Each row of a before or after table is a point. One or more steps were done to the points. Then noise was added and the rows were shuffled. The steps act on columns, c1 being the first. Write out the steps. A step turns or swaps two columns, mirrors them in a line or flattens them onto one, adds a multiple of one to another, or multiplies or shifts one. Angles are multiples of 10 degrees, from the lower column toward the higher: turns from -170 to 170, lines from 10 to 170 but not 90. Use the fewest steps. Two steps may share a column if one is a turn and the other turns, adds or multiplies; they go together, in the order done. Otherwise the lowest column goes first.
In the rows, 128 means zero.

Before, 9 rows:
[[ 98 168  58]
 [125 150 114]
 [118 102  64]
 [ 97  84  64]
 [ 64 127 170]
 [128 166  90]
 [173 135 170]
 [188 136 112]
 [127 130 144]]
After:
[[121 191  65]
 [ 80  77 112]
 [156  99  92]
 [145 117 118]
 [123 152  69]
 [175 168 172]
 [136 130 150]
 [ 99  93 175]
 [179 120  56]]
Steps: turn c1 and c2 by -140 degrees

Before (11 x 6):
[[156  86 127 137  99  91]
 [103 122 168 104 125 160]
 [127  77 183 126 138 123]
 [161  89 134 125 152 117]
 [ 87 151 147 123 155 131]
 [ 90 137 174 165 147 159]
 [109  72 188 124  79 109]
 [141 137 123 108 123 108]
 [ 79 114 143 144 124 114]
 [ 84 121 142 128 146 168]
 [154 102 114 110 135  89]]
After:
[[161 138 126 113 134 108]
 [174  74 191 122  77 110]
 [  6 150 142 122 118 134]
 [152  89 136 126 170 115]
 [114  76 187 126 133 125]
 [229  88 129 135 125  93]
 [ 27 137 173 164 113 159]
 [164 102 113 114 153  91]
 [ 42 115 143 143  93 115]
 [ 13 121 141 129 112 167]
 [ 85 119 167 106 111 159]]
Steps: turn c1 and c5 by 40 degrees; multiply c1 by 2.5

Before:
[[124 100 183 160 179 175  95 185]
 [170  85 178 123 150 110 119 182]
 [ 70 123 113 120 125 138 154 146]
 [175 125 198 127 207 132 124 156]
 [107  82 146 111 111 115 174 142]
 [111  85 162 134  96 120 146 138]
 [146 171 127 132  96 180  80 100]
 [127 103 153 121 130 159 146 142]
 [125 124 136 114 144 206  67 113]
 [130 130 142 111  85 150 125 144]
 [ 81 126 139 128  99 151 121 157]
 [ 95 103 185 155 127 161 154 161]
 [150 175 159  80 123 210  88 133]
 [159 156 116 131 122 224  96 141]]
After, 14 rows:
[[ 78 135 137 133  93 157 113 144]
 [167  82 182 115 213 137  98 138]
 [132  98 148 104 171 162 134 145]
 [107  85 164 143 160 124 126 130]
 [ 88 108 183 192 161 167 130 156]
 [145 167 129 139  37 153  82 144]
 [156 154 114 132  85 205 101 172]
 [151 177 160   9  56 192  71 169]
 [122 101 182 215 222 184  66 165]
 [180 126 200 126 211 145  86 137]
 [107  86 141  84 183 129 168 122]
 [ 74 120 116 113 129 144 162 130]
 [133 138 148  90  85 150 117 144]
 [119 124 138  89 155 183  66 157]]
Steps: add -1.5 times c2 to c5; add -0.5 times c3 to c7; multiply c4 by 2.5; flatten c6 and c8 onto the line at 30 degrees

Before (9 x 11):
[[150 115 194 170 174 111 162  64 166 193 130]
 [161 181 104 105 157  96 181 111 164  90 123]
 [ 81 119  79 140  91  96  65  92 154  92 150]
 [156 224 104  87 120 157  90 173 103 174 174]
 [ 57 131 140 144  97 178 131  60 105 105 161]
 [174 132  97 117 119 106 152 119 208 127 152]
 [ 49 117 104 167  75 107  85 125 192 100 123]
 [123 167  89 123  75  98 167  97 130 152 175]
 [162 159 115 181 115 181 109 138 114 162  80]]
After (9 x 11):
[[177 132 144 141 104  93 128 116 210 131 103]
 [165 159  73  89 171 123 126 158 113  78 165]
 [ 57 132  81 104 112 148 126 148 107 144  54]
 [160 180 158 140 131  98 131 141 165 169 118]
 [ 48 114 141  82 116 100 126 135 194 144 128]
 [157 224  94 182  77 110 129  62 106  96 133]
 [124 171 154 141  70  84 127 111 128 108  76]
 [ 80 122 148 104 102  74 126 132 151 156  84]
 [148 114 154 111 215 192 126 166 165  51  75]]
Steps: turn c3 and c6 by 80 degrees; add 1 times c4 to c5; turn c4 and c10 by -160 degrees; multiply c7 by 0; turn c8 and c11 by 130 degrees

Before, 14 rows:
[[ 88 120 134 125 132 138 121 138 146 143 100 102 131 123]
 [144 126 119 120 141 134 128 120 126 133 133 129 116 134]
 [136 133 101 143 135 106  99 124 120 137 110 125 121 141]
 [123 129 140 137 143 121 128 133 130 142 111 123 130 140]
 [126 131 132 134 130 116 134 132 117 130 139 108 122 139]
 [114 137 126 143 117 129 119 120 110 132 122 123 131 157]
 [114 110 145 151 125 128 120 130 118 132 101 123 114 137]
 [118 137 116 122 133 112 131 127 126 129 125 131 135 128]
 [133 126 115 158 130 129 139 125 115 137 126  96 138 125]
 [131 121 127 149 147 120 116 125 144 149 144 131 135 119]
 [120 155 125 126 142 148 113 131 129 124 146 129 132 113]
 [147 145 115 130 109 126 114 132 145 109 114 106 135 120]
 [133 129 103 149 141 134 125 129 140 108 119 104 124 131]
 [124 128 153 130 130 100 131 105 142 127 104 114 116 130]]
After, 14 rows:
[[185 146 141 121 109 112 114 135 127 161 114 105 135 130]
 [144 128 126 131 141 117 103 131 133 157 120 104 123 151]
 [140 128 114 123 130 142 116 123 127 187 127  96 138 157]
 [105 156 142 114 142 126 125 133 148 173 149 127 131 126]
 [ 86 109 141 137 126 139 145 131 126 180 100 122 113 149]
 [ 96 136 125 129 133 132 114 123 112 178 127 131 132 122]
 [152 133 152 144 135 136  96 120 105 186 110 126 120 144]
 [138 120 141 120 147 112 124 123 121 199 144 132 136 147]
 [ 86 137 136 158 115 148 125 112 127 181 123 124 129 143]
 [  8 118 135 122 133 111 132 150 137 192 102 101 132 123]
 [117 128 130 130 129 114 153  82 100 178 104 113 117 131]
 [120 131 122 138 129 140 133 136 115 178 139 107 122 133]
 [177 125 127 134 139 129 119 112 136 185 132 128 117 121]
 [115 129 131 140 142 128 140 139 120 193 109 121 130 138]]
Steps: multiply c1 by 3; turn c3 and c7 by 80 degrees; swap c4 and c14; turn c6 and c9 by 90 degrees; multiply c8 by 2; shift c10 by 50

Before, 11 rows:
[[143 183 119 128 112 167 103 108 113 141 101 126 116 147 128 144 120 125
  161 151]
 [132 137 109 152 160 171 106 127 137 119 119 141 116 140 142 118 134 136
  124 114]
 [144 140  82 129 145 123 113 124 140 151 127 134 113 152 143 148 135 132
  122 157]
 [142 136 150 150 112 138 139 110 131 153 114 129 116 158 127 124 133 113
  115 123]
 [ 95 132  94 121 105 124 116 112 146 132 125 138 117 146 133 115 113 119
  130 127]
 [135 139  91 125 126 111 139 131  92 151 126 140 205 142 122 124 117 132
  114 117]
 [141 143 119 132 103 125 110 110 144  61 119 118 127 144 188 122 114  98
  125 116]
 [133 122 166 137 107 127 127 132 141 143 121 126 117 181 161 123 134 143
  135 127]
 [124 140 181 121 156 127 133 134 134 141 127 125 121 128 149 143 126 124
  116 146]
 [103 123  86 152 102 129 107 128 114 139 111 121 121 127 139 148 114 138
  118 127]
 [138 134  83 137 130 127 158 130 143  72  73 139 126 130 124   7 163 144
  116 116]]
After (11 x 20):
[[105 122  86 141 103 130 111 127 122 138 119 124 108 127 137 199 116 135
  117 127]
 [144 184 121 157 113 165 102 107 125 134 109 143 134 146 127 193 121 125
  161 149]
 [136 133  82  78 130 128 157 130 135  72  83 112 120 131 124  57 163 145
  118 116]
 [146 139  82 138 146 122 113 123 134 141 138 160 134 154 143 197 135 132
  124 157]
 [134 122 166 114 106 126 125 133 133 142 132 131 126 180 161 171 135 144
  139 126]
 [132 139 109 138 162 170 105 127 133 118 128 127 111 140 141 170 134 136
  124 114]
 [142 137 151  90 112 137 138 109 132 151 121 133 116 158 128 177 134 111
  114 122]
 [131 138  92 179 127 115 141 127 115 149 134 140  90 141 121 174 117 132
  115 116]
 [ 93 134  95 140 106 125 117 112 136 128 138 140 142 146 132 167 114 118
  130 126]
 [142 144 120 151 102 125 110 108 135  70 130  87 123 144 188 172 112  99
  126 116]
 [125 140 182 116 158 128 132 136 129 139 137 140 140 127 149 191 126 123
  119 145]]
Steps: turn c4 and c13 by -120 degrees; add -1.5 times c7 to c4; multiply c9 by 0.4; add 0.7 times c20 to c12; turn c10 and c12 by 20 degrees; shift c11 by 10; shift c16 by 50
